Each row is a point. Before rounding, the points of a table are all equally far from one centre. They may lie mostly on one side of it. Write the centre, to within rounding.

Points, 6 rows:
[[ 40  13]
 [ 29  23]
 [ 47  -2]
 [ 31  22]
 [ 45 -22]
 [ 47  -4]]
Centre: [ 10 -10]

Points:
[[-45  17  42   9]
 [ 16  17  60  20]
 [-48  16  30  -9]
 [-35  11  10   6]
 [-22  28  28  17]
 [-36  20  29  15]
 [-18   3  35  35]
 [-50   0  31   8]
 [-33  19  22  14]]
Centre: [ -6  -7  41 -11]

Points:
[[-11  15 -26 -31  39  53]
 [-19  20  -7 -22  30  57]
 [-32  15 -39  -4  33  47]
 [-14  37 -17 -11  43  41]
 [ -8  33  -1 -10  45  34]
 [-20  17 -15   6  46  35]
 [  1  15 -13 -18  56  22]
 [  0  13 -46 -29  45  37]
 [-22  -2 -30 -21  47  40]]
Centre: [ -7  11 -22 -17   4  15]

Points, 15 rows:
[[ -3 -31   6 -35  -2 -22  35 -22  19]
 [  5 -11  13 -30 -33  -4  55 -23  17]
 [  8 -27   1  -8  12 -34  49 -18  23]
 [  2 -28   0 -32  -7 -17  24 -29  41]
 [-16 -27  -2  -9 -15 -21  52 -38   6]
 [ 16 -24 -21  -9   3 -34  26 -27  16]
 [ 38 -28 -17 -21 -30  -6  24 -12  45]
 [  7 -38 -11 -17  -9 -37  17 -16  13]
 [  8 -60   9 -20 -20  -5  46 -30  28]
 [  0 -28   9 -14 -30 -35  42  -8  37]
 [-12 -22 -14 -21 -19 -27  24 -28  35]
 [ -7 -51   9  -7  -1 -35  37 -10  16]
 [  2 -34  11  -5 -11 -22  48 -35  43]
 [ 14 -48   6  17 -20 -29  33 -32  29]
 [ -2 -13  26 -16  -2  -5  10 -26  43]]
Centre: [  3 -25  -5   7 -13  12  30  -2  18]

Points, 17 rows:
[[ 30 -21  26  18  23 -19  -5  32  11  -6  29]
 [ 15 -10  -4  32  17 -33  -4  37  31 -20  12]
 [ 23  -5  10  60  19  -9 -17  13  30 -22  -8]
 [ 44  11  18  37  29  -2   2  40  29  -2  -8]
 [ 31  -2   1  39   7 -16  13  43  25 -15  -5]
 [ 24 -19  36  20  -1  -2 -33  11  34 -21   3]
 [ 21  12  28  34  16 -39   8  27  22 -33   5]
 [ 30   6  20  24  12   1 -24  42  30 -20   9]
 [ 37  -9  28  19  29  19  11  28  27  -9  16]
 [ 28   6  44   5   8  -9  -7  20  14 -44  -2]
 [ 48   0  14   2  16   2 -23  38  35 -10 -10]
 [ 23   4  11  22  24  -2 -17  51  20   9  -5]
 [  4 -30   2  39  38  -6   9  -2  21  17 -13]
 [  9  -8  49  28  11  -3 -18  18  31   8  16]
 [ 43 -23  28  13   7   1 -24  10  46   3   9]
 [ 12 -21  35  -5   8 -16 -18  32  32  -7   9]
 [ 35  -9   5  30  -6 -24  17  27  42 -21  -2]]
Centre: [ 20   5  10  12  15 -11  -1  -1  18  -3  -3]

Points:
[[ 24  11 -25 -22  50 -25  -3  15 -39 -17   5  41  10  17]
 [  0   5 -29   9  19 -16  35 -21 -44   1   8  14  16 -17]
 [-23   3 -30   6  48 -26 -13 -25 -39 -15  26  31 -13 -28]
 [ 33  -8  15   8  14  -9   4 -19 -45   8  25  39  -3 -44]
 [ -6 -26 -25   3   4   5   6 -43  -4   0  20   7  -3 -10]
 [ -7   1 -21 -30 -17 -10  -7  -6 -10  35  -4  26  35 -51]
 [  3 -30 -12 -32  48 -20 -25 -20 -25 -28   0  13  15 -20]
 [-15 -19 -17   1  25   4 -21 -18 -47  28 -10 -14   1 -42]
 [ 39 -25 -39 -21  -1 -29  -5  23 -26  -6  12  -6 -19 -18]
 [-11 -22 -42 -25  17 -55 -12   0 -56 -19  -3  17   6  15]
 [  0   6 -40 -44  29 -36 -15  28 -21  20   9  -1  12  -5]
 [  9   2 -36 -45  22 -31 -16 -22 -37  -8  18  -7 -28 -32]
 [  4 -37 -36 -20 -14 -34  16 -28   4   2 -12  22  -8  -9]
 [-15 -46 -13 -11  -8 -14  30 -16 -32   1   9  -2 -16  -6]
 [  8 -10 -35 -16  16 -19 -30 -35  16 -17  10  -6 -17 -17]
 [ 18 -17 -39  -2  -7 -33   6 -41 -25  -7   5  23  -3 -41]
 [-17  -4 -41 -29  47  -5 -15  -1 -29 -19  26  25 -20  14]
 [ -3 -10 -28  20  -5 -12 -43 -22 -19   6  26 -16 -19 -34]
 [ -5  11 -60   6  20 -30 -22 -12 -22  11   8  39  16 -36]]
Centre: [ -7   7  -1  -9  -3 -16 -19   4 -24  -3 -12  25 -13  -9]

Points, 23 rows:
[[ 25 -38  -1 -17  26  27   3 -14 -27 -29  25  -2 -34  25   5  -8  -9   3]
 [  3 -22 -12 -36  12  45 -25 -11  -9 -10  31  -2 -37   8 -21 -25  23  19]
 [ 10 -33   9  -3  26  30  -9   4  -6 -38   8 -32 -24   6 -22  -8 -10  29]
 [-10 -37  -3 -19  23  33  14  10 -26  -3  -2 -18 -42   9   2  -9 -20  24]
 [ -2 -25   1 -47  37  42  -2  -4 -25 -30   6   0  -3  25 -26  -4  -4  12]
 [ 10 -25   9 -25  52  17 -20 -11 -16 -45   9 -21   3   7  -2 -31  -4  14]
 [ 41 -16 -32 -18  38  24   4  -5 -19 -44   6 -10 -20   7  -8   5 -18  11]
 [ 22 -39   4 -19  35  10 -27  -8   1 -47  13 -16 -12  13  10 -21  12   9]
 [ 13 -51   7 -30  25  26   9 -22 -18 -26  13 -18 -12   4   0 -11   6  23]
 [ 16 -24 -10 -35  30  11  -5 -25 -31 -32  25 -15  -7  22  -2 -32 -15   8]
 [  8 -34  -1 -26  12  44   5  -1 -22 -41  -3  -5 -11  -6 -23   0 -14  15]
 [ 12 -29  -5 -39  19  21   3 -28 -33 -32   6 -19 -36 -18   7  -4  17  18]
 [  9 -19  -5 -17  57   3 -30 -19  -6 -12  -6 -13 -25  14  -4  -7  -8   6]
 [  9 -37 -21 -26  40  39 -34   4 -18 -26  29 -11 -29  19  -9 -17   8  10]
 [  2 -21  -3 -24  46  40 -25 -25 -23 -22  28  -2 -30  18 -12   6  -3  -5]
 [-10 -37   0 -24  15   4   0   1 -39 -36  32 -11 -16  10   8 -12 -11  22]
 [ -2 -24  -8 -22  14  26 -29  -6 -38 -22   7 -44 -10  51   7 -18  27  23]
 [-10 -27   4 -15  32   9 -16 -21 -26 -60  22  -3   4  -3   0  -2  10   6]
 [ 14 -35 -11 -24  41  17  13 -36 -14  -9  11  -9 -30  17 -13   5  22  10]
 [ 10 -38   0 -29  31  27 -12   7 -10 -35  18   0 -38   9   3   4  -8  20]
 [ 12 -44   8 -24  40  26   0  -5  -3  -3  14   5 -14   5  -1  -2  -4  32]
 [ 22 -20   6 -41  -1  31 -38  23 -17 -32  -3 -11  -9  -2  -4   7   0  14]
 [  4 -38  15 -38  35  13   2  -3 -36 -21  26 -14 -30  16  -6 -14  10 -10]]
Centre: [ -1  10 -14 -10  19  29   3   8 -10 -11  12 -20  -2   5  13  -7  17  -2]
